Each row is a point. The points of each table are mixes of a few directions, plus a little noise. How many directions does each table use, and how many do they share? Where both have some left over, give the other angles between the two spaces (their principal angles), to ten degrees, smallest first.

First (4 x 2):
[[  2  28]
 [  4  56]
 [ -3 -47]
 [ -3 -37]]
Second (4 x 2):
[[ 21  21]
 [ 31  32]
 [ -5  -5]
 [-47 -49]]
Directions: first 1, second 1, shared 0; angles 40

First (8 x 4):
[[  5 -18  87   4]
 [-44 -26 -63 -15]
 [  1 -12  58 -18]
 [-31 -24 -30  11]
 [  7  15 -34  -3]
 [ 17  16   8 -18]
 [ 51  48  -4  37]
 [ -6   0 -23   4]]
Second (6 x 4):
[[ 40 -39 -11   2]
 [ -7  16  -7  31]
 [-41  43   9   8]
 [ 36 -45   1 -38]
 [-28  41 -10  58]
 [  2 -16  17 -58]]
Directions: first 3, second 2, shared 1; angles 90

First (7 x 6):
[[-12 -95 -18  26   0 -39]
 [  5  29   6  -8   0  12]
 [  5  33   6  -8  -1  14]
 [ -3 -17  -2   5   0  -6]
 [  7  54  11 -15   0  22]
 [ 10  75  14 -20   0  30]
 [-10 -76 -14  20   0 -31]]
Second (8 x 6):
[[-41 -13  12  -8 -40  55]
 [ 45  -5  33  -4  -3  -3]
 [ 57   4  16  -8   5 -35]
 [-14   5 -33 -58 -80 -26]
 [  0  11 -24  26  54 -28]
 [-20   5 -20  26  41  -3]
 [-29  -2  -6   5  -3  20]
 [  6  -5  21  21  24  20]]
Directions: first 1, second 3, shared 0; angles 80

First (8 x 8):
[[-12 -16   8  -8 -35  46 -44  20]
 [-12 -19   9  -9 -41  52 -49  22]
 [ 15  24 -10  11  50 -65  62 -28]
 [ 21  30 -15  15  66 -86  82 -37]
 [  8  11  -5   6  24 -32  30 -14]
 [ -3  -2   1  -1  -4   6  -5   2]
 [-12 -18   9  -8 -38  49 -47  21]
 [ -6 -10   6  -6 -23  29 -29  13]]
Second (10 x 8):
[[ 29 -26  18 -35 -44  20  36 -18]
 [ 36 -16  16 -18 -20  -6  46 -22]
 [ 59 -24  45  33 -25   6   4  15]
 [ 40 -15  45  20  -7   1  73  12]
 [-55  25 -13  34  36  12 -41  42]
 [-23  28 -62 -44  35 -57   2 -60]
 [ 11 -11   5 -28 -18   5  38 -17]
 [-28  12 -19  17  12   6 -69  17]
 [-52  20 -36  -5  18   6 -57   7]
 [-15   7   2  27  12   8 -32  26]]
Directions: first 1, second 4, shared 1

First (8 x 9):
[[ 34   9 -24 -29  -7   6  37  36   8]
 [-20  61 -15 -18  -1 -22 -17 -16   1]
 [-10  11   1   1   1  -6 -10  -9  -1]
 [ -1 -95  44  50   8  27  -8  -9  -9]
 [ -3  80 -34 -41  -6 -23   3   5   7]
 [ 41   5 -26 -31  -7  10  44  43   9]
 [ 17 -61  17  21   2  22  13  12  -3]
 [-58 -10  39  45  10 -12 -61 -60 -13]]
Second (10 x 9):
[[ 43 -66   4   6  -2  30  40  39   3]
 [-47  72  -4  -6   2 -33 -45 -42  -3]
 [ 27 -42   2   4  -3  19  26  25   2]
 [ 37 -57   4   3  -2  26  35  34   2]
 [ 47 -72   4   5  -2  34  45  42   3]
 [-61  93  -6  -7   3 -42 -57 -56  -5]
 [ 24 -36   3   2  -1  16  22  21   2]
 [-19  29  -2  -2   1 -14 -18 -17  -2]
 [-31  46  -3  -3   2 -21 -29 -28  -2]
 [-19  31  -2  -3   1 -14 -18 -19  -2]]
Directions: first 2, second 1, shared 1

First (8 x 11):
[[  3 -13  -7  -1  11 -13   2   0   3   6   5]
 [ 18 -72 -23   2  52 -65  23 -12  15  28  34]
 [  5 -19  -2   5  14 -18  18  -9   9   8  18]
 [-14  26 -14 -11 -21  31 -61  29 -23 -15 -49]
 [-15  86  36   1 -61  74  -8   6 -10 -30 -23]
 [ 13 -25   6   7  21 -29  43 -20  14  12  37]
 [ -4  77  50   8 -52  61  37 -16   5 -25  11]
 [ -3 -53 -45 -10  33 -38 -53  23 -11  15 -28]]
Second (8 x 11):
[[-11  24  17  -9 -13  -6 -47  60 -49 -75 -24]
 [ 19  36 -21  46  31  -9  -4 -40  11  49  53]
 [ 17  29  -4  25 -32  11  14 -37  34  28  -5]
 [-44  32   7  25   1   3 -41  -3 -45 -12 -37]
 [  9 -20 -25  11   1  34  36 -33  27  57  25]
 [-19  -1  28 -27   6 -45 -26  24 -15 -43 -33]
 [  4 -61  11   0 -31  -4  59  12  -2 -32 -15]
 [ 26 -39 -13 -73  29  12   9  18  41  28  39]]
Directions: first 2, second 6, shared 1; angles 50

First (8 x 14):
[[ 11  26  35 -33  27  18  16  19 -36 -32 -42  23 -22 -14]
 [ 24 -31  15  19   9 -21 -32  11  13 -22   8  34  10 -15]
 [-39 -22 -65   3 -34 -40   0 -14 -16  13  38 -33  27  53]
 [ 20  26  34 -53  -3  22  33 -38 -81 -42 -20   6 -22   5]
 [-12  21  12  12  12  -1   4  15 -11   1 -11   9  -5 -14]
 [  3   7   9  44  -2  15 -12   3  45  31  18  -3   4 -25]
 [-14  -7 -11  -3  -6  -4   8 -21  45  51 -19 -33 -18  -7]
 [  7 -18 -29  11  -4  11 -18  27  40   1  27  -5  23  18]]
Second (8 x 14):
[[ 10   9   6 -25   0  21  -3  -6   1 -17 -10   0   3   5]
 [ 15  35  22 -53  -1  43 -11 -24 -12 -42 -26   7  12   7]
 [-12  18   9   7  -3  -8  -8 -13 -20  -8   0   7   8  -6]
 [ 24 -38 -19 -16   6  16  14  24  39  13   1 -14 -15  12]
 [-25  51  27   6  -7  -7 -20 -32 -46 -25  -5  17  21 -12]
 [ -4 -10  -7  13   1 -11   3   6   4  11   6  -1  -3  -2]
 [-14  30  16   5  -4  -5 -11 -20 -29 -14  -4  11  12  -7]
 [  3 -95 -55  65  11 -49  35  62  63  81  38 -26 -35   4]]
Directions: first 6, second 2, shared 1; angles 40

First (9 x 18):
[[  6  25   9 -14  18 -21  24  38   2  13  33 -16  -4 -21 -34  23  38   3]
 [-35  10  28  76  57  19  47  13 -14 -50   7  41  -9  40  28 -95  51  49]
 [-18 -16   5  41  12  22   1 -21  -7 -29 -24  27  -1  30  36 -59  -7  16]
 [ 14  15  -1 -32  -5 -19   4  23   7  23  21 -23   0 -28 -31  45  13 -11]
 [ 24 -35 -36 -59 -73   3 -67 -49   7  33 -43 -21  15 -15   8  65 -86 -49]
 [ -4 -22  -8  11 -19  17 -23 -35  -1 -11 -32  13   4  17  30 -20 -38  -5]
 [ 19  25   0 -46  -1 -30   9  36  10  34  37 -34   0 -39 -50  66  23 -14]
 [  0 -23 -13  -2 -28  15 -29 -35   0  -3 -32   6   7  12  26  -7 -43 -13]
 [-10  23  19  20  39  -8  38  33  -2 -11  31   6  -9  -1 -16 -21  50  23]]
Second (10 x 18):
[[  0 -27  -1 -48 -23 -13  -4  -9  -1   7  -8   0 -31   7  49  -9 -33 -22]
 [ -8  -7  31   6   8   8   8  12 -15  -2   2  -7  -5 -14  15 -28  18   2]
 [  8   1 -63 -24 -21 -21 -18 -18  32   3 -10  -9 -28  13  -4  55 -32 -12]
 [  6  47  38   6  49 -23  72  59 -12   8  68  38  32  18 -33 -25  55  30]
 [-14 -29 -20 -25  13 -31   6 -22  17 -27 -13  -6 -70  30  27 -22  -7  -9]
 [-34 -36  31  45   7  41 -36  -4 -15 -24 -43 -69 -52 -70  28 -33  42  -2]
 [  7  27 -10  78  -4  50 -44 -12  -3   2 -24 -13  73 -32 -68  42  15  17]
 [ 17   9 -36  26  -4   6 -25 -52  12  -7 -23  40  61  54 -51  19 -36   7]
 [ 10  -3   6 -33 -44  13 -18  18  -9  33   4 -12  11 -37  32  29 -29 -20]
 [ 10  18  23 -33  20 -31  54  30  -8   9  45  41  11  36   4 -27   6   8]]
Directions: first 2, second 5, shared 1; angles 30
